Rows are points. The points of each table are mixes of a few directions, plus a little noise. How many directions does each table use, and how many do they share? Where both have some left over, give the other angles between the two spaces (their principal angles), to ten degrees, smallest first.

First (5 x 2):
[0.01 0.66]
[0.00 -0.44]
[-0.01 -0.52]
[0.01 0.59]
[0.00 -0.29]
Second (4 x 2):
[0.01 0.44]
[0.00 -0.47]
[-0.01 -0.55]
[0.01 0.58]
Directions: first 1, second 1, shared 1

First:
[0.04 0.03 0.24 0.17 0.03 -0.26]
[-0.32 0.07 -0.10 0.40 0.31 0.40]
[-0.20 0.35 0.03 -0.08 -0.28 0.02]
[0.05 -0.14 -0.64 0.18 0.16 -0.27]
[0.64 -0.25 1.12 -0.85 -0.42 -0.17]
[-0.20 -0.05 -0.65 0.18 0.21 0.28]
Second, 6 rows:
[0.71 0.59 0.03 0.16 0.29 0.09]
[-0.95 -0.69 -0.04 -0.15 -0.42 -0.26]
[0.47 0.29 0.02 0.04 0.24 0.22]
[0.17 -0.33 -0.02 -0.27 0.25 0.69]
[0.02 0.45 0.02 0.28 -0.17 -0.61]
[-0.42 -0.30 -0.02 -0.06 -0.19 -0.13]
Directions: first 4, second 2, shared 1; angles 80

First:
[-0.11 -0.19 0.21 -0.05 0.36 0.04 0.05 -0.04 0.26 -0.10 0.35]
[0.16 0.28 -0.30 0.07 -0.52 -0.06 -0.07 0.06 -0.37 0.14 -0.51]
[-0.19 -0.35 0.37 -0.08 0.64 0.07 0.09 -0.07 0.45 -0.18 0.61]
[0.32 0.60 -0.63 0.14 -1.09 -0.11 -0.15 0.12 -0.78 0.30 -1.06]
[0.04 0.07 -0.08 0.01 -0.14 -0.01 -0.02 0.01 -0.10 0.03 -0.13]
[-0.20 -0.37 0.39 -0.08 0.67 0.07 0.10 -0.08 0.48 -0.19 0.66]
[-0.23 -0.42 0.45 -0.11 0.77 0.08 0.10 -0.09 0.54 -0.22 0.75]
[0.20 0.37 -0.40 0.09 -0.69 -0.07 -0.10 0.08 -0.48 0.19 -0.67]
Second (9 x 11):
[0.69 0.07 -0.47 -0.21 0.08 0.32 -0.57 -0.21 0.05 0.65 0.31]
[-0.23 0.15 0.22 0.07 -0.01 0.04 0.22 -0.03 0.26 -0.01 -0.03]
[-0.50 -0.17 0.55 0.09 -0.13 -0.46 0.56 0.25 0.05 -0.95 -0.47]
[0.15 0.09 0.17 -0.11 -0.02 0.03 0.04 -0.07 0.41 -0.09 -0.10]
[0.06 -0.17 0.24 -0.11 -0.10 -0.30 0.15 0.12 0.12 -0.63 -0.33]
[0.47 0.15 -0.61 -0.06 0.14 0.46 -0.58 -0.23 -0.16 0.98 0.50]
[-0.36 -0.35 0.10 0.12 -0.07 -0.44 0.23 0.30 -0.58 -0.68 -0.27]
[0.24 0.34 -0.49 0.04 0.17 0.60 -0.44 -0.31 0.02 1.21 0.59]
[-0.51 -0.10 0.30 0.17 -0.06 -0.26 0.39 0.18 -0.17 -0.48 -0.21]
Directions: first 1, second 3, shared 0; angles 70

First:
[-0.12 -0.13 -0.02 -0.12 0.16 0.39 -0.09 -0.28 -0.04 0.22 0.35 -0.10 -0.24 0.01 -0.01 -0.14 -0.20 -0.30]
[0.02 0.02 0.00 0.02 -0.02 -0.06 0.01 0.04 0.01 -0.03 -0.06 0.02 0.04 0.00 0.00 0.02 0.03 0.05]
[-0.39 -0.43 -0.08 -0.42 0.55 1.32 -0.32 -0.93 -0.13 0.73 1.19 -0.35 -0.80 0.04 -0.03 -0.48 -0.69 -1.01]
[0.27 0.30 0.06 0.29 -0.38 -0.91 0.22 0.65 0.09 -0.50 -0.83 0.24 0.56 -0.03 0.02 0.33 0.48 0.70]
[-0.08 -0.09 -0.02 -0.09 0.12 0.28 -0.07 -0.20 -0.03 0.16 0.26 -0.08 -0.17 0.01 -0.01 -0.10 -0.15 -0.22]
[-0.14 -0.16 -0.03 -0.15 0.20 0.47 -0.11 -0.34 -0.04 0.26 0.43 -0.12 -0.29 0.01 -0.01 -0.17 -0.25 -0.36]
[0.25 0.27 0.05 0.26 -0.35 -0.83 0.20 0.59 0.08 -0.46 -0.75 0.22 0.51 -0.02 0.02 0.30 0.43 0.64]
[0.19 0.21 0.04 0.21 -0.27 -0.66 0.16 0.46 0.06 -0.36 -0.59 0.17 0.40 -0.02 0.01 0.24 0.34 0.50]
Second, 8 rows:
[0.18 0.34 -0.13 -0.04 -0.17 -0.23 -0.10 -0.18 -0.50 -0.46 0.17 0.03 0.14 -0.23 -0.38 0.08 -0.18 0.13]
[-0.67 -0.19 0.11 -0.03 0.32 -0.30 -0.04 0.40 1.37 0.09 -1.05 0.47 0.62 0.28 0.31 0.36 -0.46 -0.54]
[0.50 -0.22 0.75 -0.16 0.15 0.32 0.45 0.75 -0.57 0.92 0.21 0.13 -0.10 -0.29 -0.27 -0.76 0.99 0.01]
[-0.36 0.15 -0.01 -0.38 0.12 -0.02 -0.29 -0.28 -0.02 -0.50 0.29 0.23 0.21 -0.12 -0.40 0.28 -0.64 -0.38]
[-0.15 -0.24 0.06 0.00 0.08 0.20 0.03 0.05 0.27 0.23 0.03 -0.07 -0.18 0.18 0.27 0.00 0.13 -0.02]
[0.33 0.21 -1.06 0.79 -0.28 0.07 -0.16 -0.97 -0.01 0.00 -0.21 -0.73 -0.45 0.22 0.57 -0.07 -0.49 0.24]
[-0.16 -0.20 0.15 -0.14 -0.06 0.12 0.01 0.08 0.00 -0.14 0.36 -0.07 -0.26 0.17 0.17 0.20 0.31 0.27]
[0.32 0.16 0.13 -0.03 -0.16 -0.14 0.10 0.15 -0.55 -0.13 0.19 0.01 0.02 -0.20 -0.27 -0.10 0.33 0.30]
Directions: first 1, second 5, shared 1

First (10 x 32):
[-0.65 -0.12 -0.30 -0.28 0.27 0.13 1.12 -0.66 -1.09 -0.50 -0.11 0.01 -1.35 -1.01 -0.72 -0.29 0.08 0.16 0.51 0.15 0.89 0.08 0.57 0.84 0.06 -0.20 -0.74 1.93 0.90 -0.81 -0.51 -0.14]
[-0.01 0.00 0.00 0.00 0.01 -0.01 0.03 -0.01 -0.03 -0.01 -0.01 0.01 -0.02 -0.02 -0.02 0.00 0.00 0.00 0.00 0.01 0.03 0.00 0.01 0.02 -0.01 0.00 -0.01 0.04 0.02 -0.02 -0.01 -0.01]
[-0.14 -0.02 -0.05 -0.06 0.07 0.02 0.22 -0.12 -0.22 -0.10 -0.02 0.00 -0.27 -0.20 -0.14 -0.07 0.02 0.04 0.10 0.03 0.17 0.02 0.12 0.17 0.02 -0.04 -0.14 0.38 0.17 -0.16 -0.09 -0.02]
[-0.10 -0.02 -0.04 -0.04 0.04 0.02 0.15 -0.10 -0.16 -0.07 -0.02 0.00 -0.20 -0.15 -0.10 -0.04 0.02 0.03 0.07 0.02 0.12 0.01 0.08 0.12 0.01 -0.03 -0.10 0.27 0.14 -0.11 -0.07 -0.02]
[-0.36 -0.07 -0.18 -0.15 0.15 0.07 0.62 -0.37 -0.61 -0.29 -0.06 -0.01 -0.75 -0.57 -0.40 -0.17 0.05 0.09 0.28 0.09 0.51 0.04 0.32 0.48 0.03 -0.12 -0.42 1.08 0.51 -0.45 -0.28 -0.07]
[-0.12 -0.02 -0.06 -0.05 0.05 0.03 0.22 -0.13 -0.21 -0.10 -0.02 0.00 -0.24 -0.19 -0.14 -0.05 0.03 0.03 0.09 0.03 0.17 0.01 0.11 0.16 0.01 -0.03 -0.14 0.35 0.17 -0.15 -0.10 -0.02]
[0.42 0.08 0.19 0.18 -0.19 -0.09 -0.73 0.43 0.72 0.33 0.07 -0.01 0.89 0.66 0.47 0.19 -0.05 -0.10 -0.32 -0.10 -0.59 -0.06 -0.37 -0.55 -0.04 0.14 0.48 -1.26 -0.58 0.52 0.33 0.09]
[0.39 0.08 0.18 0.17 -0.17 -0.08 -0.67 0.40 0.67 0.32 0.07 0.00 0.82 0.62 0.42 0.18 -0.05 -0.10 -0.30 -0.11 -0.55 -0.05 -0.34 -0.51 -0.04 0.13 0.45 -1.17 -0.54 0.49 0.30 0.07]
[0.48 0.10 0.21 0.20 -0.19 -0.09 -0.81 0.47 0.79 0.37 0.08 0.00 0.97 0.73 0.51 0.21 -0.06 -0.11 -0.37 -0.11 -0.64 -0.07 -0.42 -0.60 -0.05 0.15 0.53 -1.39 -0.64 0.59 0.36 0.08]
[0.08 0.02 0.04 0.04 -0.03 -0.02 -0.14 0.09 0.14 0.05 0.01 0.00 0.17 0.13 0.09 0.03 -0.01 -0.02 -0.06 -0.01 -0.11 -0.01 -0.08 -0.10 0.00 0.02 0.10 -0.24 -0.11 0.10 0.05 0.02]
Second:
[-0.36 -0.07 -0.16 -0.16 0.15 0.07 0.61 -0.36 -0.61 -0.28 -0.06 0.00 -0.75 -0.56 -0.39 -0.16 0.05 0.09 0.27 0.08 0.49 0.06 0.32 0.46 0.04 -0.11 -0.41 1.06 0.49 -0.44 -0.28 -0.07]
[-0.04 0.00 -0.01 -0.02 0.02 0.01 0.07 -0.05 -0.07 -0.04 -0.01 0.00 -0.09 -0.07 -0.05 -0.02 0.00 0.01 0.03 0.02 0.06 0.00 0.04 0.05 0.01 -0.01 -0.05 0.13 0.06 -0.05 -0.03 -0.01]
[0.47 0.09 0.21 0.20 -0.20 -0.09 -0.82 0.48 0.79 0.37 0.07 0.00 0.98 0.74 0.52 0.21 -0.06 -0.11 -0.36 -0.12 -0.65 -0.07 -0.42 -0.61 -0.04 0.15 0.54 -1.40 -0.65 0.58 0.37 0.09]
[0.28 0.06 0.12 0.12 -0.11 -0.05 -0.48 0.28 0.46 0.21 0.04 -0.01 0.58 0.44 0.31 0.12 -0.04 -0.07 -0.21 -0.07 -0.38 -0.04 -0.25 -0.36 -0.03 0.09 0.32 -0.83 -0.38 0.35 0.22 0.06]
[-0.34 -0.07 -0.16 -0.14 0.15 0.06 0.59 -0.35 -0.58 -0.27 -0.06 0.00 -0.72 -0.54 -0.38 -0.15 0.04 0.08 0.26 0.09 0.47 0.05 0.31 0.45 0.03 -0.11 -0.39 1.03 0.47 -0.43 -0.27 -0.07]
[0.11 0.02 0.05 0.04 -0.05 -0.02 -0.19 0.11 0.18 0.09 0.02 0.00 0.22 0.17 0.12 0.05 -0.02 -0.03 -0.08 -0.03 -0.15 -0.02 -0.10 -0.14 -0.01 0.03 0.13 -0.32 -0.15 0.14 0.08 0.02]
[-0.27 -0.05 -0.12 -0.11 0.12 0.05 0.47 -0.27 -0.46 -0.22 -0.04 0.01 -0.57 -0.42 -0.30 -0.12 0.04 0.07 0.21 0.06 0.37 0.04 0.24 0.35 0.02 -0.09 -0.31 0.81 0.37 -0.33 -0.21 -0.06]
[0.53 0.10 0.23 0.22 -0.22 -0.11 -0.91 0.53 0.88 0.41 0.08 0.00 1.09 0.82 0.58 0.23 -0.07 -0.13 -0.40 -0.13 -0.72 -0.08 -0.46 -0.68 -0.05 0.17 0.60 -1.56 -0.72 0.65 0.41 0.10]
[-0.37 -0.07 -0.16 -0.16 0.16 0.07 0.64 -0.37 -0.62 -0.29 -0.06 0.01 -0.76 -0.58 -0.40 -0.16 0.04 0.09 0.28 0.09 0.51 0.05 0.33 0.48 0.03 -0.12 -0.42 1.09 0.50 -0.46 -0.29 -0.07]
Directions: first 1, second 1, shared 1
